Each row is a point. The points of each table are mixes of a few directions, plus a little noise. How many directions does each table use, and how many do they share? Where both have some left over, give the other angles between the two spaces (their principal angles), to ten degrees, smallest first.

First:
.50	-.04
.13	-.01
-.94	.06
.70	-.05
.31	-.02
-.35	.03
-.38	.03
Second, 4 rows:
-.29	.27
-.06	.07
-.31	.28
.65	-.62
Directions: first 1, second 1, shared 0; angles 40

First, 7 rows:
.19	-.83	.52	.46	-.94	-.09
-.01	.22	-.20	-.24	.25	.05
.11	.09	-.28	-.46	.11	.08
-.20	.41	-.08	.10	.47	-.01
.30	-.47	-.03	-.35	-.54	.05
-.18	.20	.11	.31	.24	-.05
-.20	.37	-.03	.17	.41	-.03
Second:
.25	.02	.16	.15	.31	.73
.16	-.14	-.08	-.02	-.19	-.31
-.54	.14	-.01	-.01	-.01	.63
.41	.08	.03	.03	.28	-.63
.68	-.43	.16	-.08	-.25	-.43
.14	-.22	-.17	.13	-.30	.42
-.47	.23	.38	-.33	.22	-.38
-.61	.33	-.49	.17	-.05	-.03
Directions: first 2, second 4, shared 1; angles 90

First:
-.63	.05	-.16	-.05	.05	-.57	.40	.94	-.14	-.05	-.37
-.39	.14	-.33	-.01	-.23	-.41	.27	.44	-.29	.03	.01
.56	-.08	.22	-.24	.46	.37	-.38	-.43	.29	.44	-.03
.61	.01	.16	.23	-.24	.49	-.39	-.83	.17	-.18	.51
-.32	-.23	-.23	.10	-.21	-.43	.44	.24	-.16	-.29	.02
.39	.07	.34	.24	.01	.27	-.34	-.11	.36	-.23	.19
.27	.28	-.08	.03	-.16	.15	-.28	-.22	-.04	.20	.30
.23	-.29	.00	-.12	.19	.02	.04	-.28	.10	.10	.00
-.72	.05	.07	-.18	.13	.11	.23	.26	-.31	-.01	-.62
Second, 9 rows:
.53	.06	.42	-.22	.38	-.18	.23	-.34	.21	-.32	.50
.53	-.03	.39	-.09	.22	-.16	.25	-.32	.27	-.20	.44
-.30	.40	-.07	-.42	.35	.07	-.18	.11	-.37	-.40	.04
-.22	-.22	-.25	.33	-.40	.07	-.07	.19	.03	.39	-.36
.02	-.51	-.19	.62	-.62	.03	.07	.10	.32	.68	-.34
-.93	.17	-.63	.04	-.29	.30	-.47	.53	-.54	.19	-.68
.32	.22	.32	-.36	.45	-.11	.13	-.26	.04	-.44	.43
.08	-.08	.04	.07	-.03	-.03	.06	-.05	.09	.05	.04
-.05	-.03	-.03	.04	-.05	.02	-.02	.03	-.01	.05	-.05
Directions: first 5, second 2, shared 0; angles 30, 80

First:
.07	.03	-.06	-.06	.00	.12	.04	-.02	.18	.03	-.04	.09	.14	.07	.15	.07	.12	-.26
.02	-.04	-.05	.02	-.04	.14	-.03	-.04	.11	.10	.03	.15	.15	.04	.10	-.04	.13	-.36
.13	.20	-.02	-.19	.16	-.25	.21	.10	.06	-.28	-.20	-.32	-.17	.03	.04	.36	-.20	.65
.06	-.07	-.13	.00	-.10	.39	-.06	-.09	.32	.23	.05	.38	.40	.12	.28	-.05	.36	-.94
-.15	-.11	.11	.15	-.06	-.09	-.13	-.01	-.28	.06	.13	-.03	-.15	-.10	-.24	-.24	-.12	.17
.06	.05	-.04	-.07	.03	.01	.06	.02	.10	-.05	-.06	-.02	.04	.04	.08	.12	.03	.02
-.07	-.05	.05	.08	-.03	-.03	-.07	-.01	-.13	.03	.06	.00	-.06	-.05	-.11	-.13	-.05	.05
-.06	.03	.09	.01	.05	-.27	.01	.05	-.23	-.14	-.01	-.23	-.27	-.09	-.21	.00	-.24	.61
-.05	-.03	.03	.05	-.02	-.05	-.04	.00	-.11	.02	.04	-.02	-.06	-.04	-.10	-.08	-.04	.09
Second (10 x 18):
.08	.08	-.04	-.08	.05	-.03	.09	.02	.09	-.08	-.08	-.07	.01	.04	.08	.15	-.01	.09
.11	.08	-.05	-.07	.00	.00	.11	-.03	.10	-.02	-.01	-.08	.15	.10	.14	.12	.07	-.05
-.17	-.09	.08	.09	.04	-.02	-.16	.07	-.12	.00	-.04	.10	-.28	-.17	-.21	-.13	-.13	.15
.01	-.07	-.01	.08	-.13	.07	-.03	-.10	-.06	.14	.17	.03	.22	.07	.03	-.16	.13	-.30
.00	.14	.01	-.16	.27	-.14	.05	.21	.14	-.29	-.36	-.07	-.46	-.14	-.06	.33	-.26	.61
-.22	-.20	.10	.20	-.09	.05	-.24	-.02	-.23	.15	.15	.18	-.12	-.15	-.24	-.35	-.03	-.14
.04	.01	-.02	-.01	-.03	.02	.03	-.03	.01	.02	.03	-.02	.10	.05	.05	.01	.04	-.08
-.15	-.14	.06	.13	-.05	.03	-.17	.00	-.16	.10	.08	.12	-.11	-.11	-.17	-.24	-.03	-.07
-.12	-.15	.06	.16	-.13	.07	-.15	-.07	-.17	.17	.18	.12	.06	-.04	-.11	-.29	.06	-.25
.43	.34	-.20	-.33	.07	-.05	.45	-.04	.40	-.19	-.15	-.31	.42	.35	.50	.57	.15	.03
Directions: first 2, second 2, shared 1; angles 40

First (10 x 32):
-.18	.12	.01	.20	-.01	.10	.25	.39	-.29	.00	.12	.06	.31	.37	-.03	.08	-.05	.00	-.13	-.13	-.08	-.30	-.02	-.11	.28	.06	.13	-.20	.27	-.20	.16	-.30
.41	-.27	-.04	-.39	.05	-.29	-.63	-.91	.68	.06	-.29	-.17	-.67	-.87	.07	-.19	.14	.03	.33	.40	.16	.69	.13	.31	-.61	-.13	-.27	.52	-.61	.39	-.34	.73
.29	-.19	-.03	-.30	.03	-.18	-.43	-.62	.48	.02	-.19	-.14	-.50	-.61	.05	-.13	.09	.02	.23	.26	.13	.46	.09	.19	-.43	-.09	-.19	.35	-.44	.28	-.26	.51
-.23	.16	.04	.16	-.07	.24	.39	.56	-.43	-.03	.24	.12	.37	.57	-.06	.13	-.08	-.03	-.23	-.30	-.09	-.46	-.11	-.25	.37	.08	.16	-.37	.35	-.18	.15	-.47
.33	-.19	.00	-.47	-.08	-.06	-.38	-.61	.43	-.03	-.04	-.09	-.58	-.56	.01	-.12	.04	-.01	.19	.14	.19	.43	.02	.06	-.47	-.07	-.19	.22	-.48	.44	-.35	.46
-.19	.14	.08	-.02	-.17	.32	.43	.50	-.43	-.08	.36	.14	.25	.57	-.10	.13	-.13	-.07	-.26	-.38	.00	-.45	-.16	-.33	.32	.08	.15	-.46	.28	-.03	.07	-.46
.14	-.09	-.03	-.07	.05	-.15	-.25	-.33	.26	.04	-.16	-.06	-.21	-.33	.05	-.08	.06	.03	.12	.18	.04	.27	.06	.15	-.21	-.05	-.10	.24	-.19	.09	-.09	.28
-.31	.21	.03	.24	-.07	.27	.51	.71	-.55	-.05	.28	.15	.50	.73	-.06	.18	-.11	-.04	-.30	-.34	-.10	-.57	-.13	-.29	.48	.12	.22	-.47	.48	-.26	.23	-.59
-.12	.04	-.05	.33	.16	-.19	-.03	.10	-.02	.06	-.21	-.02	.25	.01	.03	.00	.04	.05	.05	.14	-.13	-.01	.09	.17	.10	-.01	.04	.15	.14	-.28	.20	-.02
-.15	.06	-.03	.30	.10	-.08	.07	.21	-.11	.03	-.10	.02	.27	.15	.02	.03	.02	.03	-.01	.06	-.11	-.12	.04	.06	.17	.01	.07	.02	.20	-.28	.19	-.11
Second:
-.20	-.36	.11	-.38	.25	-.35	-.06	-.35	.00	-.16	.27	.25	.34	.00	-.02	-.20	.18	-.35	.09	-.42	.08	.05	-.39	-.19	-.05	.17	.13	.33	.02	.27	-.01	.25
.22	-.40	-.63	-.29	-.08	-.25	.03	-.08	-.14	.03	-.22	.07	-.30	-.02	-.40	.00	-.35	-.08	.11	-.26	.13	-.01	-.23	.00	.14	.29	-.06	.51	.02	-.13	-.42	.25
-.09	.17	.19	-.19	.32	-.22	.13	-.39	.32	-.32	.27	.11	.36	.01	.17	-.13	-.15	-.39	.17	.07	-.03	.07	.02	.12	-.11	.03	.09	.24	-.10	.24	.14	.09
-.42	.29	.72	-.10	-.43	.17	-.39	.14	.53	.11	.36	.35	.25	-.22	.45	-.28	.67	.04	-.21	.24	-.12	.41	.43	-.19	-.59	-.14	-.29	-.61	-.10	.34	.25	-.39
.30	.21	-.05	.45	-.21	.15	.00	.70	-.26	.17	-.73	-.37	.04	-.05	.11	.30	-.35	.42	.07	.31	-.18	-.20	.16	.10	.22	-.18	-.14	-.16	.06	-.36	-.04	-.29
-.31	.11	.48	.83	-.01	.38	-.17	.54	-.57	.30	-.14	-.28	-.12	.19	.15	.20	.90	.52	-.35	.04	-.21	-.21	.07	-.14	.17	-.31	.29	-.94	.30	-.28	.52	-.32
.34	.00	-.74	.02	.23	-.12	.36	-.26	-.11	-.16	-.17	-.15	-.48	.16	-.41	.13	-.63	-.13	.17	.05	.09	-.13	.00	.35	.30	.19	.16	.46	.01	-.27	-.23	.25
.16	.08	-.39	.17	.06	-.09	.15	.05	-.09	-.06	-.27	-.10	-.30	.09	-.20	.11	-.28	.02	.10	.13	-.06	-.05	.12	.25	.15	.10	.08	.12	.07	-.27	-.06	.00
.02	-.09	.30	-.51	-.15	.30	-.05	-.36	.30	.07	.63	.10	.20	-.16	.15	-.16	-.01	-.09	-.15	-.16	.31	.08	-.17	-.29	-.23	-.12	-.24	.04	-.27	.48	-.16	.15
Directions: first 2, second 6, shared 0; angles 30, 60
